Each point is reached from the start by the listed moves, each made once or not at all, plus a little noise. Is the number of moves made odd or even? Then give how often each move was made.

Moves:
(1): [ 30.5 -10.7 -21.0]
(2): [ -4.2  12.7 -15.5]
(3): [16.8 36.4  5.4]
Start: [-7.0 -2.0 -0.7]
Points:
[ 19.0   1.5 -36.9] -> even (1, 1, 0)
[-5.6 -3.1 -1.2] -> even (0, 0, 0)
[ 37.1  35.6 -32.5] -> odd (1, 1, 1)

Moves:
(1): [ 16.1  -7.6  -3.9  17.6 -14.5   1.0  -0.4  -7.2  -4.2   6.8   9.2  -4.2]
(2): [  5.6  29.9  10.9  -8.9 -11.1   4.1  -2.0   3.7  -4.5   3.2  -8.2  16.4]
(3): [ -0.1   4.2  16.5   6.9   5.0   8.3 -16.9   3.6 -12.7   1.7 -30.0 -13.2]
(4): [-13.7  16.5  -2.5  12.3 -19.3  15.2  -3.6   4.4   0.2 -21.5 -18.2   9.9]
(5): [ 6.3  9.0  8.5 29.6 22.0 16.9 14.2 -1.7 -6.2 -1.8 -0.7 -3.2]
(6): [ -5.1  13.5   2.2  -4.3   0.0  34.2  -8.2 -15.7  -3.1   3.2  -0.6   0.5]
(7): [ -1.8  -7.0   6.5   1.5  -8.0   2.2  23.4   9.9  -0.3   6.2  -4.6 -14.2]
(8): [  6.2  -6.7 -11.9  -4.7  -3.1   7.2  -8.3  15.9  -2.5   8.4   5.1  16.8]
(9): [13.4 10.6 -2.5  1.7 -3.2  0.1 -9.4 10.4 15.6  5.0 -2.3 -9.7]
(10): [-10.4  -1.8   0.9  23.1  -3.8   4.7  -6.2   1.9  14.3  23.2   5.1   5.1]
(11): [ -3.0  -4.0  13.9  -4.0  -4.1   0.6 -11.2   2.8  -1.3 -11.9  14.9   7.1]
(12): [  9.2 -15.4   9.0  -4.1   5.1   1.9   6.7  -8.5  10.6 -10.2  -7.6  11.8]
Start: [  0.5   9.9  11.6  11.1   0.5 -16.1   2.4 -10.9 -17.7   1.5  -2.2  -8.5]
Points:
[ 18.8  51.2  43.3  50.0 -34.9  35.9 -14.7  -5.3 -13.3  52.6 -32.7 -28.4] -> odd (1, 1, 1, 0, 0, 1, 1, 0, 1, 1, 0, 0)
[ -7.7  46.0  21.0  62.5 -12.9  63.3 -28.0   8.5   0.3   5.2   2.6  19.1] -> odd (0, 0, 0, 1, 1, 1, 0, 1, 1, 1, 1, 0)
[ 24.8  57.3  59.1  34.6  10.0  11.8 -23.1   6.5 -26.3  -1.2 -25.4  -9.5] -> odd (0, 1, 1, 0, 1, 0, 0, 0, 1, 0, 1, 0)
[  3.5  21.9  13.6  25.1 -11.5  30.8 -39.0   3.7   5.8  30.2  18.9  12.9] -> odd (0, 0, 0, 0, 0, 1, 0, 1, 1, 1, 1, 0)
[  4.6  57.7  21.4  75.5 -35.9  69.1  13.1   2.1 -24.2  29.7 -17.7  18.5] -> even (1, 1, 0, 1, 1, 1, 1, 1, 0, 1, 0, 0)
[ 27.1  51.1  24.3  37.5 -57.3  20.6 -15.3  28.2 -30.8  11.8 -49.8  -6.6] -> odd (1, 1, 1, 1, 0, 0, 1, 1, 1, 0, 0, 0)
[  9.4   5.8  27.2  68.7 -11.6  53.4   6.0  -5.3 -17.4  36.1  25.4   0.5] -> odd (1, 0, 0, 0, 1, 1, 1, 1, 0, 1, 1, 0)

Moves:
(1): [ 14.4  10.4  -1.6  11.7   7.3  10.3   7.1   2.5  -0.2   5.6 -13.4  -5.0
   5.6  -8.6  -2.3  -3.8 -14.6  -8.6   0.2   6.5  -8.4   2.7  -0.2   4.2]
(2): [  0.0  11.1   7.6 -11.2  -1.3  -4.4  12.4   7.6  -3.5  10.3  -7.2   8.5
  -2.7   6.6  -5.2   7.1  -4.1   4.9   5.6  11.5   1.1   2.1   0.0  -4.0]
(3): [  1.8   1.2  20.4   1.1   8.8  -1.1  -1.3  -0.1   0.2   6.7  -2.9 -10.1
  -8.3  -5.9   0.0   6.3  -4.6  -4.4   7.4  -9.2   3.5   2.7   4.2   0.3]
(4): [-11.7   4.0  -7.0  22.4  -3.7 -16.3   2.7  -0.9  -7.8  -6.0  -1.3   2.0
  13.0  -4.1  -4.8  -3.1   4.3   3.9   2.2   5.0   0.6  -2.4  -1.1   1.0]
(5): [ 1.5 -1.2 -7.7 -1.6 14.0  6.4  7.9  5.5 -2.0 -0.6  4.5  3.0  4.4 -0.5
 -6.4  1.4 -0.8 -4.0  5.1  2.0 -6.5 -3.0  0.4  0.6]
(6): [-3.7  6.0 -4.5  0.8 -1.0  4.2 -2.9  0.9 10.6  7.9 -4.3 -3.2  3.5 -4.5
 -4.9 -1.8  6.7 -2.8 -1.3  2.6  2.6  4.2 -2.8 -5.9]
(7): [  9.3 -11.1  10.6  -2.2  -0.6  -1.4  14.3   2.2  -1.2   3.3   0.0   3.2
   4.5  -5.4   5.0 -13.9   7.1  -2.1 -11.8  11.5  13.6   2.4  -2.1  14.3]
(8): [ 10.7 -11.8   0.0 -11.9  -9.2  -2.9  -2.8  13.9  -2.4  -2.8 -18.9  -3.0
  15.8 -10.7  -3.7   8.7  -6.8  -9.2   3.0   2.2  -7.2   2.9   1.5  -5.9]
(9): [ 9.3  1.4 -3.1  4.7  2.1 -6.3 -2.9 13.1 11.7 -8.8  3.2  7.1 -7.1  2.1
 11.1  5.0  1.2 -6.9  1.2  4.4 -1.4  5.4  8.5  5.8]
(10): [  6.3   1.0  -5.7   1.3  -1.5  -5.3 -13.5  -3.1  -6.4  21.8  -9.7   6.4
   8.8   8.7  12.1   8.9   5.4  -0.2  -5.4  -8.1   1.6  -8.1   7.0   7.2]
(11): [  3.0   5.4   2.0  -5.2  -2.2   0.4  -0.7   5.1  -6.9   4.3   8.2   1.4
   0.5   2.4   6.2   2.0   4.9  -1.9  -3.8   1.6  -0.9  -4.2 -14.2   6.0]
(12): [ 16.0 -10.2   5.0  -2.7  -9.3   8.8   0.8  -2.8   1.7   7.9   6.0  19.1
   0.7  -1.6  -3.5  -2.7  12.3   3.0   4.9  -6.5  -7.4   3.7   0.2  -2.7]
(13): [ -3.5  12.5   3.2  -4.5  -7.5  -1.2   8.4 -11.8   2.1  -0.1   7.7   4.8
  10.1   8.7   6.2  -2.7  -7.3 -13.4   8.6 -12.1   6.4  -9.6  -8.1   1.9]
(14): [ 11.1  -7.5   2.3   3.1   3.7  12.0  -2.5   1.5   7.2 -12.2  -4.4  -0.9
  -4.8  15.4   2.7   0.5   4.7  -1.7  -1.8   7.3  14.9  -6.5   3.3  -4.6]
(15): [-7.8  4.1  4.7 -1.0 -5.5 10.0 -1.9 -0.9 -7.1 -3.1  0.5  7.0 -2.5 -7.0
 10.5 -2.1 -1.6 -4.0 -5.0  3.6 -7.5 -3.8  3.5 -5.7]
(16): [-2.1 -6.4 -1.1  4.9 -0.8 -0.4  8.7 -3.4 -3.4  1.4 -1.7 -1.6 -0.6 -2.8
  1.3 19.1 -0.6 -8.2 -3.7 -8.6 -6.4 10.3 -2.1  5.6]
(17): [ 7.5  9.6  7.4 -4.4 -0.2 -2.9  5.4 -1.4 -5.0 -6.8 -3.7 -4.8 -2.7  2.7
 -1.7 -2.2  8.4  1.8 -0.2 -3.5 -8.9  4.6  3.7  2.6]
(18): [  3.6  -0.2  -4.6   1.3   7.4  -2.8   9.0  -1.7  -0.2   2.3  -0.2   7.5
   9.0  -4.9  13.1   1.4   0.5   7.1   3.5   4.7   9.3   4.1  -4.7 -13.1]
(19): [  2.8  -4.4  -2.7   0.7  -4.3  -0.2   9.3   2.2   2.4   1.4 -13.2  -1.6
  -6.8   0.6  13.3 -14.2   0.1 -13.5  10.6  -3.3   0.0  -3.6  -3.4  -7.7]
(20): [  1.1   3.0  -5.7   1.1   6.8   3.5 -11.4  -1.4  -8.5  -4.6  -0.5  12.0
   2.5  -1.7   5.6   3.1   1.9  -0.8   2.3  16.6   6.9   8.3  -5.1   6.8]
(21): [  0.3   6.7  -2.0   1.2   7.4  -4.9   1.1  -1.3   6.6  -3.1  -6.2   4.9
  -8.6  -5.0  -6.6  -3.8   0.9  -5.7  -8.3 -10.8   8.1  -0.2  -0.7  -7.3]
(22): [  1.6  -3.0   2.1   1.1   2.7  -6.9  -6.4  -0.7  -5.4   9.8   1.9  -7.1
   1.6   7.8   1.6   0.4  -4.6  -8.9 -11.5  -1.2   5.5   7.2   2.0  -7.5]
(23): [ 4.9  1.1 -5.3  0.3 -2.0  7.3  1.5  2.4 -9.9  2.5  7.0 -2.7 -6.4 -4.6
  2.7  6.0  1.5 -2.4  0.9  3.0  4.2 -3.4  7.7  3.0]
(24): [-2.2 -0.3 -5.4  3.0  0.5  9.0 -1.7  4.5 -4.2 -1.1  3.4  4.1  1.4  5.5
 -0.5 -0.3  0.0  8.2  4.0 -9.2  7.2  5.6  6.3  8.4]
Start: [ 10.4  14.1   3.1  -7.3  -4.1  -6.9  -4.2  -9.7 -16.2 -12.9  -0.8   0.2
  -0.7  13.5  -5.4  -5.6  -1.0   4.0   0.0   2.0  -4.4 -10.8   4.4   3.5]
Points:
[ 83.6   3.5  41.4 -22.7   6.2  15.5  37.8  21.3 -13.7  17.8 -55.9  -1.6
   9.8   9.5 -11.1 -19.1   2.0 -41.6  10.2  22.5  -1.6   8.5  11.6 -13.2] -> even (1, 1, 1, 0, 1, 1, 1, 1, 0, 0, 0, 1, 0, 1, 0, 0, 1, 0, 1, 0, 0, 1, 0, 0)
[ 94.9   4.5  -0.9  -7.7  16.5  13.7  17.6  27.2 -28.1  20.4 -44.6  45.8
  39.0  21.7  19.2  25.6  15.3 -24.8  -5.8  34.6  12.0  35.1  19.6  15.5] -> even (1, 1, 0, 0, 1, 1, 1, 1, 1, 1, 0, 1, 0, 1, 0, 1, 1, 1, 0, 1, 0, 1, 0, 1)
[ 41.8  49.3  26.6   3.7   0.2  -4.1  39.6  -0.8 -45.5  18.8 -10.5  14.3
  15.6  26.5  -2.0 -17.4  -7.6 -28.2  33.8 -17.2 -11.8  -4.8  -5.7   7.3] -> even (1, 1, 1, 1, 1, 0, 0, 0, 0, 0, 1, 1, 1, 0, 0, 0, 1, 0, 1, 0, 0, 1, 0, 1)
[ 77.5  28.6   7.5  -5.4  -5.9  11.9  15.6  15.6 -52.3  22.5  -9.7  46.9
   4.2  17.0  25.9  22.5  22.3  -9.3  -6.0  21.0  -3.3  19.0  13.9  61.1] -> even (1, 1, 0, 0, 0, 0, 1, 0, 1, 1, 1, 1, 0, 0, 0, 1, 1, 0, 0, 1, 0, 0, 1, 1)

Moves:
(1): [ -3.8  -0.9   3.0 -17.0 -12.5   6.2  -0.7   3.8  -0.9 -21.1 -10.2   1.3
  13.5  -9.2  -3.7  16.5  -3.7  -4.6   1.1 -10.9   0.6   4.4   8.3 -14.5
  15.1  -1.0  13.5]
(2): [ -8.1  -8.5 -11.6  14.9   8.4   6.7 -13.1   3.6   1.4   2.9   3.6  -5.9
   2.1   4.9  -2.3   2.9  -3.6  -3.9 -17.4  -8.6   5.3 -15.7 -12.5   7.0
  17.2 -12.7  -2.0]
(3): [ 17.2 -16.2  14.5 -31.3   4.7  -1.5   5.4   9.0   3.9  14.0   6.4   8.4
  13.9   5.1   4.0   0.1  15.5  -6.3   0.9   1.7 -20.8  -3.9  26.9 -14.7
  -2.3   2.4 -10.6]
(4): [  8.0   6.4 -13.9   2.7   0.4  -7.5  -1.3  -5.9   2.3  -7.7   2.9 -11.9
  -5.8  -3.6  -3.9  -4.5   0.4   8.3  12.8 -11.9   2.3  -4.2 -16.4  -6.6
  -2.4   9.7   1.6]
(5): [  3.7   7.8  21.8  29.8  11.3  -5.8  14.9   6.7  -1.1  22.3  -9.9  -5.1
  11.4 -24.6   1.0  10.5  21.0  15.6 -19.9  -9.0  -1.7  -7.7 -15.2 -17.1
  -9.6   5.8  -8.1]
(6): [ -1.3  -2.8   2.0  23.7 -18.4 -11.8  -0.3   4.2  12.4  -6.8  -0.2   1.4
  14.0   3.5  11.9  10.6   7.2   1.0  -3.1  -2.7   6.3   6.7   8.7  -4.1
  18.5  15.6  -2.6]
(7): [ 31.8  11.1   2.3 -22.8  -2.8  -1.4 -35.4   4.3  -7.7  -1.0  14.7  14.0
  -0.7 -15.5 -19.0  11.5  18.1   9.6   9.1  -0.6  11.6   7.9  13.0   7.1
   7.8   1.8  17.0]
(8): [ 12.3  -5.2   6.8  -1.4 -19.4 -17.2   0.0   3.2   5.0   5.3  21.6  -4.1
   9.6  -0.2 -16.7   1.0 -24.6  12.9   1.6   2.3   0.2 -24.3  -1.2   1.4
 -11.6  12.2 -21.3]
(9): [-12.0  22.0  13.0  -4.6  -9.2   8.2   3.1  -0.4 -14.9  -8.1  -4.0  30.1
 -17.3  10.3  -0.5  -1.1 -15.2  11.4  -7.4   5.9  -6.1  -1.4  -5.9  -9.5
 -13.5   1.5  16.7]
(10): [  5.0  -7.7  11.2 -17.5  -2.3 -17.1   9.9 -12.8  -6.7  -8.0  15.1  -6.7
   7.7   2.4  -5.9  -7.0 -17.5  12.2  -2.0 -13.2   5.7  -3.0   7.8  -1.9
  -5.5  -3.5   1.7]
(11): [ -8.3  12.3 -15.6   6.0  -9.7  -4.6  29.0  17.9   3.7  -6.0  -4.6   2.6
  20.9  -6.9 -10.4   1.7   0.2  -4.2   8.5  -2.5  -9.2   2.6  12.7  -8.1
  -8.0   1.9   5.8]
(12): [ -2.1   8.2   1.5 -12.0 -12.9   0.7 -12.6  10.7  16.5  -2.4  -3.9  16.9
  -7.1 -12.7  -6.1   7.4  12.9 -15.4  -2.4   0.8   4.0  -7.5  10.8   5.4
   6.3  -3.4  -4.5]
(13): [ -6.9   4.1  19.9  21.2 -16.9   6.6  -9.0   8.2  -2.0  -6.8 -13.4  -4.2
  11.5   0.0 -18.7 -15.2  -0.1   8.8  -1.5   6.6  -2.2 -24.7   8.2  -5.2
  -5.5  11.4   2.2]
(14): [ 20.2  17.2  -7.1  -1.7   8.6  34.1 -10.4  12.4  -3.8   6.9  -0.9   9.3
  25.8 -11.5   2.0   2.2 -10.7  12.0 -15.4  -9.0 -14.7   0.9  -0.2   1.0
 -25.1 -15.4 -18.7]
(15): [ -4.6   0.4  -3.9  -3.8   0.9  12.7  -9.8 -22.7  -6.5   0.3 -17.0 -11.3
  -3.1   7.1   3.2   2.2   7.9 -18.3   6.8  10.7  -7.4 -13.0  15.5  -7.0
  -7.0  -6.6 -13.7]
(16): [ -8.4   0.1  -7.8  -8.5   0.2   0.5   9.2  -2.9   4.9  -5.6 -17.4   5.0
 -10.8   3.0 -25.7 -10.7  13.4  -7.3  -8.3  -7.3  32.5 -28.2   6.9  17.8
   6.4   1.9  -6.6]
(17): [  2.2   9.0  16.9  -6.6 -16.1  -3.4  -2.5  12.1  29.5  25.1  -5.1  -7.1
 -13.0  20.9   1.2 -11.3 -10.2  17.4 -25.3  30.8  -0.3  -1.0  10.4   2.7
   4.7  -0.6  -7.9]
(18): [ 12.3  -7.4   7.8 -10.0 -10.7   0.2 -13.5   0.7 -17.3   0.1   9.1 -14.6
   8.0  11.9  32.3   1.1 -11.3   2.5  -4.5  -7.0   7.7   8.8   9.3  -8.5
  -5.1  -5.2   5.9]
(19): [ -4.4  -7.4 -16.7  -0.7   6.4   6.4   8.2  -7.5  13.0   8.1  13.3  -1.5
   3.3   2.6 -11.7  14.5   4.8  -1.7  -1.0 -10.5   8.2   0.2   5.1  -7.4
 -10.4   5.5 -16.3]
(20): [  9.3   8.3  18.1  12.2   5.1 -14.7 -16.1   9.3   9.3  18.3  -6.2  13.1
   6.5   0.3  10.7 -16.3   4.4 -10.1   4.6  11.4  22.5   3.8   0.8  -6.0
   7.3   3.7  15.9]
(21): [ 20.2   7.3 -10.2   6.5   0.2   6.5   3.2   2.0  -1.9  -5.8   7.0   6.4
 -12.5 -16.6   8.0  -9.9 -11.2 -11.4  -7.4  13.0  -2.2  12.7   3.6   9.6
 -18.1  -7.7 -13.4]
(22): [  1.9  -5.6  17.9   4.3  14.8  12.1  14.6  -2.5  24.6  -6.0 -11.1 -13.9
  -4.2  -4.8   9.5  22.1   8.9  -4.8  -4.4  17.4 -12.2  -2.8   8.7 -17.1
  -6.0  -9.1  10.6]
(23): [  6.7  -6.0  -5.6  10.1  15.8  -7.9   8.0  15.7  10.3   3.5  -0.4  10.4
 -23.4   1.5 -33.7   0.1   8.0  19.6  34.3  12.3  -4.5  25.0  10.1   5.8
  -3.8  13.0 -35.8]
(24): [ -5.9   8.9   8.3  -9.8 -13.8 -14.4  17.0  22.5   4.8  -3.3  -3.0 -13.7
  10.8  12.2  -5.2  -8.3  -1.7  -1.6  -3.4   6.2 -26.5  14.0 -12.0  -0.1
   5.6  -3.9  -4.2]
Start: [ -5.8  -4.7 -12.0   2.5 -16.7  11.1  25.2   9.2  -7.9   7.2  -8.4   6.9
  -8.7  12.1  16.1  -2.1  -2.2   7.2   2.1  -9.6  16.0  23.7  -9.7 -16.3
   3.0  -4.0 -18.2]
Points:
[ 33.9 -13.1  46.9  14.2 -61.4 -64.0  40.6  87.9  60.6  66.9  -1.5  21.3
  35.3  18.2 -17.3  -9.6  11.5  40.1 -30.1  -6.1  62.7 -22.3  67.6 -36.4
  15.5  30.5 -88.9] -> odd (0, 1, 1, 0, 1, 1, 0, 1, 0, 1, 1, 1, 0, 0, 0, 1, 1, 1, 0, 1, 0, 0, 1, 0)
[ 27.6  12.8  16.9  14.1 -29.0  21.0  17.3  15.5   4.4  23.1 -38.0   7.7
   1.7 -33.4   2.6 -12.5  46.3  -8.9  -6.5   2.0  -9.8 -22.5  21.5 -53.8
 -34.5   2.4 -62.8] -> odd (0, 0, 1, 1, 1, 0, 0, 0, 0, 0, 0, 1, 1, 0, 1, 0, 0, 0, 0, 0, 1, 0, 0, 0)
[ 42.5  28.7  35.5   5.5 -69.4   9.2   3.6  36.8 -17.5  -2.5 -19.5 -11.2
  33.6 -33.3 -31.4   9.3   2.1  23.2  -8.1  10.4 -12.1  -4.8   9.5 -37.7
 -24.4   8.1 -51.9] -> even (1, 0, 0, 0, 1, 0, 1, 1, 0, 0, 0, 0, 1, 0, 1, 0, 0, 0, 0, 0, 1, 0, 0, 1)
[ 51.1  -5.1  56.3 -32.1 -57.4 -43.9  33.4  81.3  45.3  12.2 -23.9   4.4
  56.2 -11.7 -36.2  43.3  49.8   3.1   2.1  -7.5  28.8  -7.5  89.3 -72.9
  28.1   8.1 -56.4] -> odd (1, 1, 1, 0, 1, 1, 1, 1, 0, 1, 1, 1, 0, 0, 1, 1, 0, 1, 0, 1, 0, 1, 1, 1)
[  8.1   8.3  15.0   5.4 -60.1 -53.1  40.6  34.9  58.5  32.1   5.3 -19.1
  14.6  47.9   9.2 -24.2 -15.6  30.7 -16.7  -1.1  38.1  39.9  -7.2 -40.0
  18.7  20.0 -27.3] -> odd (0, 0, 0, 1, 0, 1, 0, 0, 0, 1, 0, 0, 0, 0, 0, 0, 1, 0, 1, 1, 0, 0, 0, 1)
[ 47.0  16.1  30.4 -70.3 -94.9 -49.5  19.0  72.9  35.9  -2.2  25.0  22.4
  74.2 -15.9 -65.7  -1.5   3.1  13.1  27.3 -28.9  12.9 -12.1  54.5 -68.5
   0.2  28.0 -18.6] -> even (1, 0, 1, 1, 0, 0, 1, 1, 0, 1, 1, 1, 1, 0, 0, 0, 0, 0, 1, 1, 0, 0, 0, 1)
